Each row is a point. Each copy is the shape, with its points in the same order, turned, moved and blurred by noise. Say if it was mirrored as well.

Shape (8 x 3):
[[  5  39  54]
 [-64 -11 -14]
 [-38 -21 -35]
 [  9  49  39]
 [ 44 -30 -10]
 [ 43  69 -48]
 [ 44 -18   6]
 [ 24   2 -32]]
Copy 1 (8 x 3):
[[-33  37 -45]
 [-23 -69 -25]
 [  5 -68 -22]
 [-22  37 -50]
 [ 33   6  23]
 [ 70  24 -77]
 [ 27  18  13]
 [ 43 -10 -21]]
Copy 1 is: only turned
Copy 2 (8 x 3):
[[-22  78  -5]
 [ 56  11  15]
 [ 34  -9  17]
 [-31  69 -20]
 [-47 -13  18]
 [-43   3 -78]
 [-53   3  22]
 [-20 -19 -11]]
Copy 2 is: mirrored
Copy 3 (8 x 3):
[[-19 -53  -2]
 [-38  46   1]
 [ -5  61  -2]
 [ -9 -56 -15]
 [ 60   6  17]
 [ 51 -19 -85]
 [ 53  -6  25]
 [ 38  15 -16]]
Copy 3 is: mirrored
Copy 4 (8 x 3):
[[ 27  23 -58]
 [-50  33  21]
 [-36  14  39]
 [ 49  30 -41]
 [ 27 -42  24]
 [ 91  46  43]
 [ 39 -37   9]
 [ 27  -1  35]]
Copy 4 is: mirrored

Shape (11 x 6):
[[-67  62 -24 -51  18 -26]
 [  4 -10 -69 -43  10 -53]
 [ 50 -30  26  20  13  -1]
 [-25  35 -54 -48  -3 -52]
 [ 19 -14  28 -10  -2 -17]
 [  7 -17  61  28 -68  53]
 [ -5 -26 -18   4   1 -51]
 [  6 -41  23  11  19 -20]
 [-18  38  -9  49 -46  -6]
 [ 22   9   5  31  21  40]
 [-84  25 -41 -19 -31   6]]
Copy 1 (11 x 6):
[[-18  27 -49  -7  96 -40]
 [-85 -39 -48  10  31 -34]
 [-33   4  45  27 -32  18]
 [-52  -8 -51 -16  48 -47]
 [-29 -10  39  15  10  -6]
 [ 38 -15  56 -18   5  72]
 [-26 -40 -12  29   8 -27]
 [-22 -21  27  52   9   2]
 [ 34  -5 -40 -21  -7   6]
 [ -9  32   7  25  -2  49]
 [ 12 -15 -71 -12  89   8]]
Copy 1 is: mirrored
Copy 2 (11 x 6):
[[ 10  34 -20 -38  23  86]
 [ 12  58  27 -12  66   1]
 [ -8 -27  -8  28   8 -57]
 [ 34  50   5 -21  55  46]
 [  7 -31  -2  -5  16 -24]
 [ 33 -84  33  22 -70 -13]
 [ 24  25  -1 -26  19 -33]
 [ -7 -11 -10 -14  -3 -50]
 [ 72  12 -16  24 -40  10]
 [-18  -5 -15  50 -32 -12]
 [ 33  38  30 -37 -28  68]]
Copy 2 is: mirrored
Copy 3 (11 x 6):
[[ 27 -11  30 -58 -44 -38]
 [ 20 -57 -10 -42  46 -28]
 [-45 -23 -21  64  27  13]
 [ 36 -39  10 -46  11 -53]
 [-29 -37 -13  40   2 -17]
 [ 16 -17 -24 121 -42  11]
 [ -6 -19 -46   0  28 -31]
 [-41 -22 -40  31   7   2]
 [ 44  36   1  48   1 -34]
 [-16  10  16  50  14  40]
 [ 78  -2 -11 -23 -41 -14]]
Copy 3 is: only turned
Copy 4 (11 x 6):
[[  19   27  -27 -102   23  -50]
 [ -34    7   11  -15   22  -83]
 [  -4   26   10   39  -46   14]
 [ -16   -4  -13  -61   22  -73]
 [   3    6   21   -3  -31    5]
 [  70  -33   -9   28  -21   69]
 [ -38   11   14   -6   16  -12]
 [ -12   35   27   12  -10   20]
 [   2  -24  -66  -17   15   25]
 [  30   42  -41   27  -28    9]
 [  41   -1  -33  -57   72  -21]]
Copy 4 is: only turned

Shape (13 x 8):
[[ 25  35  30 -48  31  24 -33 -56]
 [ -5  47 -18  22  -2  -7 -24 -21]
 [-10  73  29 -54 -70  62  -6 -71]
 [ 28 -13  52  11  48  72 -53 -28]
 [-32  79 -33 -12 -60 -29  35  11]
 [-58  29  -1 -38   3  62 -30 -49]
 [ 14 -17 -52  11  -6 -29 -14  -3]
 [-28 -17 -21   3 -31  17 -62  26]
 [-23  -4  50 -66 -64  31  15  37]
 [  6  -8 -41  33  25 -14 -63 -31]
 [ 15  14  47 -18 -26  39  44   7]
 [ 21  -4   0  -8  40  35  46 -62]
 [ -9  21 -15 -65 -30  77  -9  16]]
Copy 1 (13 x 8):
[[  -9  -33   48  -40  -12   29  -76  -18]
 [  40    3  -24  -20   26   37  -14  -12]
 [   3  -57    3   26   29   34 -117  -72]
 [ -26   24   99  -22    1   26  -21  -39]
 [  37  -44  -89   44   20   40  -27    4]
 [ -31   33    5   -1   28   31  -98  -32]
 [  14   14  -40  -25  -17  -13   21   -8]
 [  38   67   -5   31    0   -9  -25  -13]
 [   0  -28   20  103  -20  -15  -65   -2]
 [  28   44    2  -61    9    4    4  -16]
 [ -31  -48   20   61    4   20  -14  -20]
 [ -73  -40    8  -35    9   17   -9  -30]
 [ -23   15  -16   57  -42   32  -70  -43]]
Copy 1 is: mirrored
Copy 2 (13 x 8):
[[  6  40  16 -16  35 -31  78  -8]
 [  8   2   6  22  27  -5   1  38]
 [-75  65  33  64   2  24  85   6]
 [ 76   7   6  24 -24 -30  75 -30]
 [-73   4  -1   6  37  58 -23  41]
 [-19 -12  13  29 -32   3  99  30]
 [  9   0 -11 -34 -25 -20 -36  39]
 [ 10  -6 -63  18 -42  -5   5  36]
 [-60  -7 -37  15 -22  45  37 -59]
 [ 26   7  -7 -10 -21 -70   1  57]
 [-20  13  29  21  -7  33  27 -60]
 [  9   5  86 -25 -14 -17  29 -22]
 [-22  27 -10  -2 -42  63  67   3]]
Copy 2 is: only turned
Copy 3 (13 x 8):
[[ -39   17  -21  -12  -52  -39   34   37]
 [ -22   21  -11  -17  -11   38   36   -5]
 [  -8   -2  -57  -56 -121  -18   41  -31]
 [ -36   22   55   16  -31  -71   55   -9]
 [  32  -20  -61  -68  -11   67   15  -21]
 [  -8   56   21  -81  -66  -25   29   -3]
 [ -61    9    2  -38   44   25    9  -35]
 [ -34   21   25  -61   20    1   73  -57]
 [  47  -13  -48  -78   -5  -64   40  -55]
 [ -75   51   32  -12   20   30   37  -19]
 [  36  -26  -22  -11  -22  -44   -1  -31]
 [ -30   25   19    3  -32  -19  -44   -5]
 [  -2  -34   13  -99  -48  -38   30  -17]]
Copy 3 is: only turned
Copy 4 (13 x 8):
[[ 15   2 -43  33  23 -56  45  54]
 [-31 -28   6  14 -21 -15  -6  41]
 [-30  39  -6  14  70 -93 -39  55]
 [ -4 -21 -99  -3   2 -34  44 -12]
 [ -4   5  92 -10  14   1 -51  50]
 [-35 -28   0  -3  63 -77  28  14]
 [-14 -13  36  45 -41   5  18 -19]
 [-50   8  20 -22 -17 -23  33 -33]
 [ 22  72  22 -48  60 -14  -4 -14]
 [-47 -41  -7  41 -46  -6  48  -2]
 [ 34  29 -22 -12  43  -7 -32  -2]
 [ 33 -40 -35  67  34 -23  -1   2]
 [ 22  14  24 -22  29 -90   3 -26]]
Copy 4 is: mirrored

Shape (17 x 11):
[[ 38 -38  -6   9  -4 -22   1 -40 -16  33  33]
 [ 16 -54  33  30 -52  53 -20 -34 -35 -43 -43]
 [ 17 -25  46  42 -44  58   0 -22 -11 -30 -98]
 [-56  16  33  34  -1  33 -24  11  24 -36  13]
 [ 32 -10  50   2 -21  20  36  21 -23  29  29]
 [ 55 -49 -13 -22  18  15  39  15  41  45  36]
 [-27  14  -5 -38 -16 -11  -5  49  -6  33  11]
 [ 39  38 -32 -23  21  19  22  -3  -5  71  28]
 [ -4  40 -12  40 -29 -24 -35  48  21 -24  13]
 [-28  28  75   8 -47   5 -66 -20  38 -35 -21]
 [-61  -4  21  33 -13   2 -35  34  19  41 -11]
 [ 34   1  -3 -23  22 -55  21  24 -18  41  17]
 [ -1   2   3 -20  49 -20  34  14  11  22  -6]
 [-39  -3  29   2 -42  26  -5   2 -13 -57 -32]
 [ 18 -14   7 -31  18  17 -42  45  13  19   7]
 [ -2   9 -39 -41  24  -9  13  10 -35  32  23]
 [-28  -9  87  56   5  70 -58  16 -29 -58 -58]]
Copy 1 (17 x 11):
[[  3 -50  26 -30 -36  32  -2  10 -42   7  40]
 [ 15 -57  54  74  17   3 -31  75   4   0  11]
 [ 17  -9  42  82  41  -6 -17 111 -21  -7  13]
 [-47  33  10  27   2  15 -27  41  50  41  -2]
 [-26 -21  18   6 -65 -23   1  44 -50  10 -12]
 [-56  -9  34 -34 -36  -4   9  -5 -65 -51  34]
 [-16   8 -35  -9 -41  13  32  10   8 -19 -33]
 [-39 -24 -40 -45 -19 -23  48   6 -53   2  32]
 [ -6  22  15 -48  21  10   1  32  32  27 -49]
 [-15  23  37  65  27  56  17  38  18  64 -35]
 [-38  26 -19  -2 -21  62   6  71  30   0 -11]
 [ 21   7   1 -51 -60   2  40   5 -35  -8  10]
 [ -2  44  -9 -17 -42  -6  21   9 -21 -15  42]
 [ 12   5  10  69   9  -1 -30  39  30  10 -21]
 [-40  -3  27  -8 -24   6  59  19  17 -25   1]
 [  2 -20 -42 -29 -41 -14  32 -11   0 -17  26]
 [-15  11  57  86   5 -11   2 121  69  37  10]]
Copy 1 is: only turned
Copy 2 (17 x 11):
[[ 15  20  33 -36  49  17   9   0  58 -15  27]
 [ 44 -25  17 -62  15 -39  72  60  10  56  12]
 [ 43  -5 -23 -59 -40 -31  81  69  16  73  12]
 [  4 -57  11 -28 -45   0  10 -15 -34  33   7]
 [-16  30  57 -82 -21  15  24  26  14 -17  10]
 [ 37  39  30 -40   9  56 -14  43  14 -68   7]
 [-22  42  40   2 -24 -24 -17   0 -21 -19  -6]
 [ -9  42  46  -7 -34  19 -33  35  38 -46  67]
 [-30 -22  -7 -26 -13 -14 -63   4  -9  38 -12]
 [ 17  -2  -1 -40 -21  -4  24 -20 -47 101  34]
 [ 28   4  15 -21 -55 -37  -8 -43  -9  10 -18]
 [-45  68  14 -30  14   9  -9  -2  26 -49  13]
 [-19  34 -13  -2 -22  23  20   5   7 -49  18]
 [ -6 -25  16 -14 -18 -26  51  33 -36  53  -3]
 [ 23  33   2 -37  -1 -26 -20  13 -38 -36  32]
 [-32  29  37  18  -1 -14  -3  12  16 -57  32]
 [ 19 -58 -32 -88 -46 -71  71  14 -46  51  34]]
Copy 2 is: only turned

Shape (18 x 12):
[[-21  41  -6  45  48 -12 -47  11 -72  19  51  34]
 [ -2 -39 -13  -2  40  27  45 -15 -64 -50   6 -36]
 [  5  31  57  11  10 -12  -6 -29  -1  36  39 -40]
 [ 52 -21  -5 -28  -1  -5   4  24   9 -15  11  17]
 [-52 -21 -39 -12   4  -9   1 -50 -48  -1  70  32]
 [-29  19 -51  15  53  -4  -8  11  19  16 -23  14]
 [ 31 -30 -14 -17   9  -4  43  -5  28 -46  -5  -2]
 [ -8 -35  26 -47   7 -16  59 -16  28 -14  30  32]
 [  0  21  17 -51   2  48  24  35   5 -34  -7 -31]
 [ 51  15  16  24  55  64  23 -47 -20  44 -10 -30]
 [  7 -56  32 -60  -9   4 -14  35   4 -17  28 -23]
 [ 51 -11  23 -24  -7 -13 -19   3  37  37  57 -43]
 [ 22 -42 -28 -28  39  -4  48  51  24  40  76  36]
 [-45 -24  27  49  -8  51  19   0  30  48  19  32]
 [ 26  16  60  24 -14  82 -37 -12 -20 -59  73 -20]
 [-18  21  49  50  74  13 -47 -50  20 -57 -19 -40]
 [-25 -16  42  13 -15  -7  42  49 -30 -40  48  50]
 [-30 -11  -1  41 -18  85  41 -54 -29 -20  35 -61]]
Copy 1 (18 x 12):
[[   9    5   50   36   86  -33   21  -29   -4  -66  -10   50]
 [ -64  -22  -37  -25    4  -35   49  -53   45  -12  -36   49]
 [  -7   12  -17   71  -21  -34   -8  -38  -38  -30    6   50]
 [ -46   12   -4  -18   11  -14   -5   32  -18   30  -19    0]
 [ -22  -24   23   67   24   -5   62   11   60  -48  -22    8]
 [  28   -6   33  -27   21  -36    1  -37   20    5   19  -25]
 [ -39  -14   -3  -37  -31    0   10    0   24   47  -26   22]
 [ -63  -25   27   21  -59   -3   37    7    4   24   14   10]
 [ -78   48  -22  -35  -13   -3   -5  -53   23   -6   19   -4]
 [  22   54  -62   -9  -13  -83   42  -33  -21   -8   10   66]
 [-103  -17  -36   12   14  -12  -19    0   10   16   21   -3]
 [ -36   30  -28   64   -3  -29  -24   -3  -55   47   -6   10]
 [ -56    2   39   14   22  -34   82    7  -53   42  -16  -27]
 [   5    1  -18   18   15   25   66  -42  -32   -1   66    7]
 [ -63   84  -37   32   41   37  -13  -33   19  -13   14  110]
 [  30  -12   -2    6   17  -30  -45  -60   56    7   44   99]
 [ -86  -18   37  -12   24   41   33  -23  -32  -20   18   36]
 [ -24   19  -70   31    2   12   63  -83   52  -19  -15   62]]
Copy 1 is: mirrored
Copy 2 (18 x 12):
[[  29  -23  -40   14  -59   10   21    6  101   46  -32  -49]
 [ -31  -23    7   -7  -42  -19  -35  -44  -36   61  -33  -43]
 [  37   24  -52  -45   13  -23    8   30   24   40  -23    4]
 [  34  -13    6  -40  -13   42  -18  -55    0   -6   -1    2]
 [  28  -32  -25   22  -72   -5   33   16  -17  -11  -58  -61]
 [  19  -19  -16   55  -13  -14  -42  -16   48  -15   20  -17]
 [  -7  -25   -2  -29   -8   11  -45  -52  -31  -18  -11   11]
 [  10   -1  -60  -21   -6   30   -2  -41  -57  -30  -17  -18]
 [  -8   20    7  -29    8   50  -61   -2  -21   32   23  -30]
 [  24   27  -23  -59  -23  -80  -43  -29   26   45   28  -36]
 [  42  -19    9  -29   31   59    9  -27  -46   35   -7  -19]
 [  95   -4  -19  -59   21   12   -8    1   -6   20  -15   24]
 [  92  -38  -74    2  -46   45  -31  -59  -27    1   12  -10]
 [  11  -28  -66   -9  -26  -17   36   14   -4    3   78  -15]
 [ -10  -50   -5 -121  -16   21   -2   42   20   57    0  -52]
 [ -50  -43  -21  -36   67  -54  -24   12   63   31  -26  -37]
 [ -29  -31  -62  -19  -49   83   29  -25   -7   28   -5  -11]
 [ -29  -27   -9  -45  -58  -56  -20   52  -50   56   15  -33]]
Copy 2 is: only turned
